Every row gives one point. Each copy is the shape, with its points in the same order, stretched, turned, moved and blurred by noise. Say if it was mirrored as well.

Shape (8 x 3):
[[ 4.8 -1.4  3.1]
 [-0.4 -4.5 -0.6]
 [-1.0  5.8 -1.1]
 [ 2.3 -5.1 -4.0]
 [ 0.2  6.7 -6.7]
 [ 3.7 -0.2  2.6]
 [-0.1  1.1  1.2]
 [-1.0 -1.4 -0.8]]
Copy 1 (8 x 3):
[[-2.9 -4.1  0.5]
 [ 2.8 -1.2  2.2]
 [-2.8  4.7 -4.0]
 [ 5.0 -3.6 -1.1]
 [ 0.7  4.6 -8.9]
 [-2.6 -2.7  0.2]
 [-1.6  1.3  0.1]
 [ 1.4  1.0  0.5]]
Copy 1 is: mirrored
Copy 2 (8 x 3):
[[ 3.6 -1.8  0.1]
 [ 1.6  1.3 -2.3]
 [-4.7 -3.4  5.3]
 [ 4.4  4.2 -0.6]
 [-2.9  0.5 10.1]
 [ 1.9 -3.1  0.9]
 [-1.1 -1.6  1.7]
 [-0.9 -0.3  0.0]]
Copy 2 is: only turned

Shape (9 x 6):
[[ 1.6 -1.8  1.2 -0.1 -2.7  0.3]
 [-4.4 -1.0 -7.9 -1.3  5.2 -2.4]
 [-1.5 -5.4  1.9 -3.0 -3.4  8.4]
 [ 1.8 -0.2 -5.1 -1.2 -2.0  0.2]
 [ 0.5  0.2  2.3 -2.1 -1.1  3.9]
 [ 0.2 -1.2  3.0 -3.2 -2.6 -2.4]
 [-6.6 -2.9 -3.5 -0.9  1.0 -1.5]
 [-7.1  0.8  1.7 -1.5 -2.7 -1.4]
 [ 2.2  0.7  0.0 -5.0 -3.5 -1.7]]
Copy 1 (9 x 6):
[[ 0.0 -3.9  2.4  0.9  0.7  0.5]
 [ 1.6  3.1 -6.5  2.0 -7.0  2.6]
 [-1.1 -5.1  4.2 -4.0 -1.0  6.0]
 [-2.4 -2.9 -2.7  3.1 -0.1  2.5]
 [ 0.5 -0.9  0.1 -4.1  1.7  3.0]
 [ 0.8  1.0  3.6  0.5  2.0  1.8]
 [ 0.1  1.3 -0.7  0.3 -6.4  1.9]
 [-1.7  4.0  2.0 -4.0 -2.0  0.4]
 [-1.5  1.8  1.2  1.3  3.5  3.2]]
Copy 1 is: only turned
Copy 2 (9 x 6):
[[ 2.1 -0.5  2.5 -2.8  1.2  1.8]
 [ 3.5 -7.8  1.2  0.9 -9.7  1.9]
 [ 1.2 -4.3  6.1 -0.8  4.5  9.7]
 [ 3.9  0.1  1.9  0.8 -3.1  3.2]
 [ 0.4 -2.1  1.9 -0.4  4.4  2.9]
 [ 3.6 -4.0  2.7 -3.8  2.9 -1.6]
 [ 4.6 -9.6  0.8 -2.6 -5.2  3.3]
 [ 4.9 -9.3 -3.2 -4.4  2.1  1.4]
 [ 4.8 -1.8  2.7 -1.2  2.6 -1.3]]
Copy 2 is: only turned
Copy 3 (9 x 6):
[[-1.2  1.8 -1.3  0.2 -0.5 -4.2]
 [-4.4 -8.2 -5.4 -1.8 -3.2  2.2]
 [ 1.0 -0.9 -1.0 -4.8  3.2 -6.7]
 [-2.3  0.8 -2.7 -2.8 -3.2 -1.7]
 [ 0.7  0.3  1.4 -1.3  1.8 -2.2]
 [-3.0  3.5  1.1  2.6  3.2 -1.9]
 [-4.9 -5.8 -2.6 -1.0 -0.5 -1.7]
 [-5.5 -3.1  3.2  1.2  2.1 -1.6]
 [-2.7  5.3  0.2  0.7  1.6  1.0]]
Copy 3 is: only turned
Copy 4 (9 x 6):
[[ 1.2  4.1 -1.1 -0.5  0.4 -1.4]
 [ 4.2 -9.3  6.0 -4.3 -1.1  7.9]
 [-2.1 -0.2 -3.4  1.8  6.1  0.5]
 [-0.1  0.4  2.7 -3.6  0.4  3.1]
 [-2.0 -1.6 -1.7  0.8  3.1 -3.8]
 [ 0.9  2.1 -2.1  1.5 -2.9 -2.4]
 [ 3.6 -4.2  3.5  0.6 -0.8  5.5]
 [ 0.0 -1.9  1.9  5.7 -1.2 -1.7]
 [-1.5  0.7 -1.3 -0.7 -3.0 -2.0]]
Copy 4 is: mirrored
